Every row gives one point. Examples show where two turns around zero, p and q, send a point. Write where each new point lands after one turn and then the other. Backwards means that the second turn is done in reverse. Each puzzle has new turns, and all numbers are rounded.

Turn p:
[0.51 1.23] => [-0.23  1.31]
[ 0.74 -2.40] => [ 1.91 -1.63]
[-1.25  1.17] => [-1.68  0.32]
Turn q:
[-0.65  1.47] => [ 1.26 -0.99]
[1.20 0.93] => [-0.62 -1.38]
[-0.55 -2.40] => [-0.64  2.38]
Where do these land?
p, then q: [0.77 1.09] => [ 0.57 -1.21]
p, then q backwards: [-0.15 -1.32] => [0.05 1.33]
q, then p backwards: [-1.43  2.16] => [ 1.27 -2.26]
p, then q: [ 0.81 -1.93] => [-2.08  0.25]

Turn p:
[-1.65  0.07 -2.04 -1.46] => [-1.32 -2.12 -1.42  0.87]
[-0.03 -1.48 -0.68  0.86] => [ 0.82  0.63 -1.15  1.00]
[-1.47  1.74  2.00 -0.89] => [-0.71 -1.33  2.78 -0.05]
[ 0.35  0.02 -2.43 -0.28] => [-1.13 -0.14 -2.19 -0.12]
[1.31 1.61 0.25 1.11] => [-1.02  1.71  0.68 -1.09]
[-1.23 -0.44  0.64  0.53] => [ 0.38 -0.14  0.72  1.31]
[ 2.72 -1.52  2.25  0.14] => [ 2.97  1.41  0.58 -1.91]
Turn q:
[ 2.30  2.34 -0.69 -0.63] => [-1.48 -1.16  2.71 -0.88]
[-0.66  1.67 -1.98 -0.57] => [ 0.54 -2.27  1.12  0.87]
[-1.77 -1.78  0.55 -0.89] => [ 2.10  0.74 -1.55 -0.13]
[ 0.98 -1.03  0.18  0.97] => [-1.24  0.45 -0.98 -0.54]
[-0.85 -1.21  1.94  1.11] => [ 0.07  2.25 -1.30  0.67]
Where do these land?
q, then p: [ 1.01  0.58  0.50 -2.45] => [ 1.18 -1.11  1.13 -1.93]
p, then q: [ 0.55  0.59  1.34 -0.17] => [ 0.46  1.08  0.81 -0.66]
q, then p: [ 1.93 -0.90 -2.34  0.05] => [ 1.23 -2.28 -1.40  1.17]
q, then p backwards: [-0.94  0.25 -1.37  1.56] => [-1.83 -0.53 -1.25 -0.25]
q, then p: [-2.55 -0.52  1.87  1.01] => [-2.16  2.50 -0.17 -0.57]

Turn p:
[ 0.25  1.10 -1.29 -0.56  0.48 -0.42  1.35  1.99] => [ 1.01 -2.44  0.41 -0.53 -1.20 -0.62 -0.12 -0.47]
[-0.95  1.20  1.65  0.55  0.86  0.72 -0.26 -0.09] => [-0.96 -0.83 -0.45  0.72  1.48  1.06 -1.03 -0.06]
[ 3.87  0.89 -0.24  2.11 -0.87  2.11 -1.84  0.04] => [-0.61  0.54 -1.45  1.36  1.49 -4.57 -0.32  1.00]
[-1.90  1.86 -0.54 -0.04  0.88 -0.10 -1.15 -1.13] => [-2.67 -0.83  0.55  1.00 -0.38  1.15  0.18 -0.41]
[ 0.63 -2.16  1.18 -2.89 -0.96 -2.72  1.02 -1.19] => [ 1.59  2.17 -0.36 -2.19 -2.11  2.07 -0.03  2.16]
[-1.52 -0.10 -1.34  0.85  1.65  1.03  1.95 -1.55] => [ 0.61 -0.58  2.33  2.45  0.26  1.26  0.94 -0.39]
[-2.44 -0.99 -0.10 -1.47 -1.36 -0.47  2.04 -0.34] => [ 1.29  1.00  1.28 -0.40 -1.62  2.35 -0.88 -1.45]
[ 1.35 -1.66 -0.24 -0.56  0.01  0.77 -1.41  1.66] => [ 0.94  0.37 -2.16 -0.76  0.23 -1.28  1.39 -0.60]
[ 0.71 -0.13  0.93  2.00 -0.69 -0.91 -1.70  0.60] => [-1.21  0.61 -0.15 -1.63  1.84 -1.40 -0.15  0.23]
Turn q:
[-0.59  1.32  0.64 -0.24  1.88 -1.25 -1.16  0.78] => [ 0.26  1.19 -0.07  1.10 -1.68 -0.23  1.42  1.41]
[-2.91  0.28  0.66 -0.01  2.15  1.52 -1.27  2.88] => [ 0.84  0.36 -1.99 -1.25 -0.52 -2.21  2.62  2.74]
[-0.12 -0.62  0.24 -1.30 -1.43 -1.90  0.37  0.28] => [-0.63  0.17 -0.57  0.86  0.28  1.32 -1.86  1.12]
[ 2.87 -0.63 -1.87 -0.54 -1.19 -1.04  1.50 -0.15] => [-1.56 -0.11  2.44 -0.29  0.16  0.47 -2.83 -0.68]
[-0.77  0.91  0.62  3.04 -0.96  1.83 -2.50 -0.14] => [ 0.20 -0.02 -0.65 -1.86  0.69  1.52  3.66 -1.21]
[ 1.28 -1.97 -1.24 -1.03 -0.17 -0.65  0.51 -2.03] => [-1.76 -0.39  0.36  1.44  0.71 -0.58 -1.94 -1.70]
[ 0.79  0.54 -1.54 -1.71 -1.12  0.06  1.76 -1.82] => [ 0.21 -1.77  1.88  1.43  1.17  0.03 -1.88 -0.50]
[-0.54  0.59  2.71  0.84  0.90  2.27 -1.11  0.96] => [ 2.27  1.74 -1.26 -1.30  0.46 -0.65  2.16 -0.16]
[-0.01 -0.41 -0.21  0.95 -0.06 -0.83  1.91 -0.76] => [ 0.20 -1.15 -0.14 -0.13 -1.27  0.33 -1.36 -1.02]
Where do these land?
q, then p backwards: [-0.76  0.43 -0.58 -0.19  0.68  0.71  0.89  0.49] => [ 1.23  0.40 -0.58  0.16  0.26 -0.43  0.56  0.72]
p, then q backwards: [ 0.37 -1.32  1.25 -0.38  1.78  1.04  0.06  2.12] => [-2.16 -0.02  1.46  0.33 -1.34  1.71  0.10 -0.81]
p, then q: [-1.27 -1.34 -0.16  0.26 -0.55  1.92  0.61 -0.91] => [ 1.17 -0.17  1.15  0.00 -0.65  0.52  1.24 -1.93]
p, then q backwards: [-0.40  0.16  1.72 -1.21  1.20 -2.00  2.43  2.31] => [-1.26  1.35  0.19  1.41 -2.69  0.49  2.72  0.99]
p, then q: [-1.92 -2.08  0.90 -0.60  0.86  0.00 -1.16 -1.00] => [ 2.07 -1.68  1.27 -0.39  0.44 -1.61  0.68 -0.39]
q, then p: [ 2.17 -0.92 -1.37 -1.94 -2.80 -0.39  0.61  1.13] => [-1.98 -1.17 -2.86  0.04  1.59  1.75  1.00 -0.89]
q, then p: [ 1.01 -1.44  1.42  0.05 -2.44  0.17 -0.11 -2.16] => [-1.52  0.14 -0.17  3.11  0.58  0.12  1.72  0.65]
p, then q backwards: [-0.21  2.43 -0.16 -0.48  0.88 -1.61  0.39 -0.45] => [-0.61  0.42 -2.34  0.20 -0.60 -1.52  0.81  0.71]
p, then q: [ 0.91  1.06 -2.08  2.30  1.32 -2.64 -1.61 -0.91] => [ 1.59 -0.13 -3.08  0.16 -1.54 -0.06 -2.02  2.27]
q, then p backwards: [-0.98  1.50  0.37  0.21  1.72  1.26  0.04 -1.27] => [ 0.85 -1.05 -2.10 -0.01  0.91  1.11  0.78  0.79]
q, then p backwards: [ 1.09  1.53 -1.32  2.00 -2.66  1.54 -2.15  0.64] => [-2.50 -1.72  0.16  1.59  1.92 -2.80 -0.62  0.20]
